Every row gives one point. The ring and each string are closed loops that go straight from each point to the next, and from the last back to the first. Before rounding, they use only three directions, however many columns there are. Count how often each string passes through the ring. Passing back the other way cancels.

Ring (6 x 3):
0.13 -0.56 -0.13
0.49 0.10 -0.14
0.13 0.50 0.04
-0.29 0.44 0.21
-0.66 -0.20 0.29
-0.32 -0.63 0.05
String, 14 rows:
-0.37 -0.25 -0.23
-0.41 -0.75 -0.18
-0.13 -0.91 -0.06
-0.06 -0.41 -0.36
-0.09 -0.09 -0.29
0.08 -0.30 0.04
0.11 -0.36 0.19
-0.08 -0.11 -0.27
-0.05 -0.45 -0.34
-0.16 -0.81 -0.15
-0.41 -0.89 -0.08
-0.45 -0.36 -0.25
-0.29 -0.12 -0.18
-0.17 -0.15 0.03
Times through: 0
String (19 x 3):
-0.78 -0.43 0.09
-0.67 -0.73 0.32
-0.33 -0.65 0.40
-0.13 -0.35 0.25
-0.28 -0.13 -0.24
-0.45 -0.49 -0.26
-0.49 -0.88 0.11
-0.43 -0.95 0.48
-0.27 -0.53 0.41
-0.22 -0.18 0.10
-0.57 -0.12 -0.15
-0.90 -0.20 0.06
-0.96 -0.36 0.66
-0.63 -0.28 0.66
-0.27 -0.13 0.26
-0.20 -0.06 0.07
-0.38 -0.27 0.53
-0.85 -0.45 0.70
-0.98 -0.45 0.33
Times through: 2

Ring:
0.62 -0.28 0.27 -0.25 -0.54 -0.29 -0.27 0.30
0.54 0.24 0.64 -0.21 -0.45 -0.21 -0.06 0.06
0.14 0.66 0.72 -0.11 -0.11 -0.07 0.17 -0.36
-0.25 0.75 0.36 -0.15 0.15 0.14 0.37 -0.46
-0.34 0.37 -0.16 -0.27 0.16 0.21 0.31 -0.22
-0.10 -0.42 -0.48 -0.25 -0.03 -0.03 -0.11 0.07
0.31 -0.79 -0.32 -0.21 -0.32 -0.28 -0.42 0.27
String (13 x 8):
0.58 1.33 1.12 -0.48 -0.54 0.17 0.58 0.12
0.14 1.12 0.99 -0.16 -0.12 0.05 0.41 -0.42
-0.29 0.68 0.68 0.15 0.28 -0.10 0.13 -0.88
-0.27 -0.09 0.18 0.17 0.25 -0.26 -0.22 -0.68
-0.08 0.13 0.07 -0.15 0.00 -0.03 0.05 -0.22
-0.11 0.35 -0.08 -0.36 -0.04 0.19 0.30 0.00
-0.13 0.39 -0.46 -0.64 -0.13 0.44 0.52 0.39
0.03 -0.38 -0.74 -0.55 -0.23 0.17 0.08 0.53
0.33 -0.14 -0.30 -0.55 -0.43 0.10 0.09 0.57
0.27 -0.17 0.01 -0.27 -0.29 -0.12 -0.11 0.16
0.27 -0.59 0.08 0.01 -0.21 -0.41 -0.48 -0.11
0.51 -0.78 0.35 0.14 -0.33 -0.65 -0.73 -0.16
0.85 0.53 1.00 -0.31 -0.69 -0.20 0.04 0.23
Times through: 0
String:
0.65 -1.34 -0.31 -0.12 -0.54 -0.58 -0.83 0.44
0.33 -1.06 -0.12 0.08 -0.24 -0.57 -0.75 -0.04
0.20 -0.63 0.01 0.03 -0.15 -0.41 -0.49 -0.15
0.18 -0.64 0.04 0.07 -0.12 -0.44 -0.52 -0.21
0.32 -0.09 0.14 -0.25 -0.32 -0.14 -0.10 0.14
0.17 -0.50 0.12 0.05 -0.12 -0.39 -0.44 -0.23
0.28 -0.66 0.20 0.12 -0.18 -0.52 -0.60 -0.25
0.31 -0.18 0.27 -0.10 -0.26 -0.28 -0.25 -0.06
0.39 0.44 0.36 -0.42 -0.41 0.06 0.22 0.24
0.75 0.80 0.81 -0.53 -0.69 0.06 0.34 0.41
0.81 0.81 1.06 -0.40 -0.68 -0.07 0.23 0.25
0.48 0.11 0.78 0.00 -0.33 -0.38 -0.24 -0.23
0.22 -0.37 0.46 0.20 -0.10 -0.51 -0.51 -0.46
0.16 0.02 0.21 -0.15 -0.16 -0.14 -0.07 -0.11
0.49 0.69 0.63 -0.43 -0.48 0.07 0.31 0.22
0.65 0.95 0.72 -0.61 -0.64 0.19 0.49 0.44
0.29 0.25 0.30 -0.30 -0.30 -0.04 0.08 0.08
0.32 -0.12 0.30 -0.11 -0.27 -0.26 -0.21 -0.06
0.55 -0.53 0.39 0.01 -0.41 -0.52 -0.54 -0.02
0.87 -0.47 0.39 -0.24 -0.71 -0.43 -0.44 0.42
0.62 -0.98 0.15 0.03 -0.46 -0.63 -0.77 0.10
0.21 -0.73 0.05 0.10 -0.14 -0.49 -0.58 -0.22
0.32 -0.08 0.09 -0.30 -0.33 -0.10 -0.06 0.19
0.59 -0.24 -0.04 -0.48 -0.59 -0.08 -0.09 0.59
0.71 -0.76 -0.21 -0.41 -0.67 -0.27 -0.40 0.69
Times through: 2

Ring:
0.36 0.00 -0.39 0.66 -0.22 -0.53 -0.47 0.01 0.01 0.51 0.17 -0.33
0.43 -0.01 -0.08 -0.02 -0.22 -0.07 0.19 -0.91 0.51 0.45 0.42 -0.16
0.10 0.06 0.13 -0.62 -0.03 0.14 0.72 -0.75 0.65 -0.04 0.30 0.07
-0.34 0.13 0.16 -0.72 0.13 -0.04 0.69 0.21 0.30 -0.50 -0.02 0.13
-0.42 0.12 0.00 -0.25 0.07 -0.41 0.14 0.89 -0.18 -0.43 -0.16 -0.06
-0.04 0.05 -0.30 0.46 -0.09 -0.65 -0.44 0.76 -0.29 0.09 -0.07 -0.28
String, 20 rows:
0.80 0.02 -0.77 0.97 -0.05 -0.35 -0.23 -0.52 0.68 0.71 0.16 -0.10
0.44 0.05 -0.44 0.39 -0.01 -0.23 0.09 -0.36 0.57 0.34 0.13 -0.03
0.66 0.05 -0.55 0.47 0.02 -0.11 0.21 -0.73 0.88 0.47 0.19 0.04
0.72 0.00 -0.29 0.11 -0.12 0.09 0.41 -1.36 0.99 0.59 0.45 -0.01
0.23 -0.03 0.37 -0.68 -0.33 0.15 0.51 -1.28 0.47 0.31 0.62 -0.18
-0.07 0.02 0.25 -0.48 -0.21 -0.14 0.26 -0.31 0.08 0.02 0.31 -0.19
0.13 0.08 -0.15 -0.15 0.03 -0.10 0.40 -0.26 0.51 0.01 0.12 0.04
0.10 0.14 -0.08 -0.61 0.24 0.24 1.05 -0.59 1.01 -0.28 0.08 0.34
-0.02 0.18 -0.13 -0.62 0.35 0.21 1.10 -0.26 0.99 -0.46 -0.06 0.42
0.04 0.11 -0.21 -0.14 0.14 -0.13 0.46 0.03 0.51 -0.15 -0.02 0.12
-0.26 0.07 0.18 -0.47 -0.08 -0.22 0.27 0.19 -0.02 -0.21 0.11 -0.12
-0.64 0.10 0.37 -0.77 -0.02 -0.28 0.33 0.73 -0.31 -0.58 -0.03 -0.10
-0.63 0.16 0.05 -0.41 0.16 -0.42 0.23 1.23 -0.27 -0.68 -0.29 0.01
-0.16 0.15 -0.41 0.22 0.23 -0.45 0.09 0.93 0.12 -0.32 -0.31 0.07
0.04 0.08 -0.24 0.11 0.02 -0.33 0.09 0.25 0.20 -0.02 -0.01 -0.05
0.20 0.11 -0.60 0.57 0.16 -0.44 -0.04 0.48 0.35 0.05 -0.18 0.03
0.12 0.06 -0.64 1.01 -0.04 -0.85 -0.75 1.05 -0.31 0.24 -0.21 -0.30
0.08 -0.01 -0.27 0.69 -0.31 -0.79 -0.82 0.63 -0.54 0.39 0.08 -0.51
0.15 -0.03 -0.15 0.48 -0.35 -0.63 -0.63 0.21 -0.37 0.45 0.22 -0.49
0.61 -0.07 -0.48 1.05 -0.41 -0.67 -0.87 -0.22 -0.12 0.91 0.32 -0.54
Times through: 0
String:
0.06 0.01 0.11 -0.26 -0.21 -0.18 0.14 -0.36 0.13 0.16 0.31 -0.21
0.33 0.04 -0.26 0.13 -0.05 -0.17 0.18 -0.42 0.50 0.26 0.19 -0.05
0.70 0.01 -0.49 0.49 -0.09 -0.14 0.08 -0.86 0.77 0.60 0.29 -0.07
0.84 -0.06 -0.42 0.64 -0.31 -0.22 -0.21 -1.14 0.59 0.92 0.49 -0.28
0.55 -0.07 -0.14 0.37 -0.42 -0.30 -0.31 -0.86 0.19 0.77 0.51 -0.41
0.20 -0.05 0.10 0.00 -0.40 -0.31 -0.21 -0.48 -0.07 0.46 0.44 -0.41
0.15 0.05 -0.17 0.05 -0.06 -0.25 0.11 -0.12 0.28 0.13 0.13 -0.10
0.53 0.03 -0.42 0.40 -0.07 -0.20 0.07 -0.57 0.61 0.45 0.21 -0.07
0.73 -0.02 -0.35 0.37 -0.20 -0.09 0.08 -1.14 0.74 0.71 0.43 -0.14
0.64 -0.05 -0.06 -0.02 -0.31 0.04 0.24 -1.45 0.70 0.68 0.60 -0.19
0.52 -0.02 0.06 -0.32 -0.25 0.16 0.49 -1.47 0.78 0.49 0.58 -0.10
0.43 0.04 -0.08 -0.31 -0.04 0.18 0.68 -1.15 0.94 0.25 0.37 0.09
0.09 0.03 0.39 -0.94 -0.16 0.28 0.85 -1.17 0.66 0.02 0.50 0.01
-0.19 0.03 0.48 -0.91 -0.21 0.04 0.56 -0.53 0.17 -0.13 0.38 -0.13
-0.05 0.06 0.10 -0.42 -0.06 -0.10 0.40 -0.21 0.28 -0.09 0.18 -0.05
0.05 0.09 -0.10 -0.24 0.05 -0.10 0.44 -0.15 0.46 -0.09 0.08 0.05
-0.21 0.06 0.26 -0.63 -0.09 -0.10 0.43 -0.10 0.13 -0.20 0.19 -0.08
-0.36 0.08 0.43 -0.98 -0.05 0.03 0.69 -0.15 0.18 -0.39 0.20 0.00
-0.38 0.12 0.43 -1.17 0.07 0.19 1.00 -0.26 0.44 -0.54 0.16 0.16
0.03 0.17 -0.12 -0.64 0.33 0.25 1.13 -0.42 1.05 -0.40 -0.01 0.42
0.14 0.11 -0.21 -0.22 0.16 0.00 0.62 -0.28 0.72 -0.11 0.04 0.18
0.05 0.07 -0.05 -0.23 -0.02 -0.13 0.35 -0.18 0.37 -0.02 0.14 -0.02
-0.07 0.03 0.34 -0.74 -0.16 0.04 0.55 -0.59 0.30 -0.05 0.36 -0.09
0.07 0.00 0.39 -0.79 -0.24 0.14 0.61 -1.00 0.43 0.10 0.50 -0.11
0.15 -0.01 0.30 -0.56 -0.29 0.03 0.39 -0.95 0.34 0.24 0.51 -0.19
Times through: 1
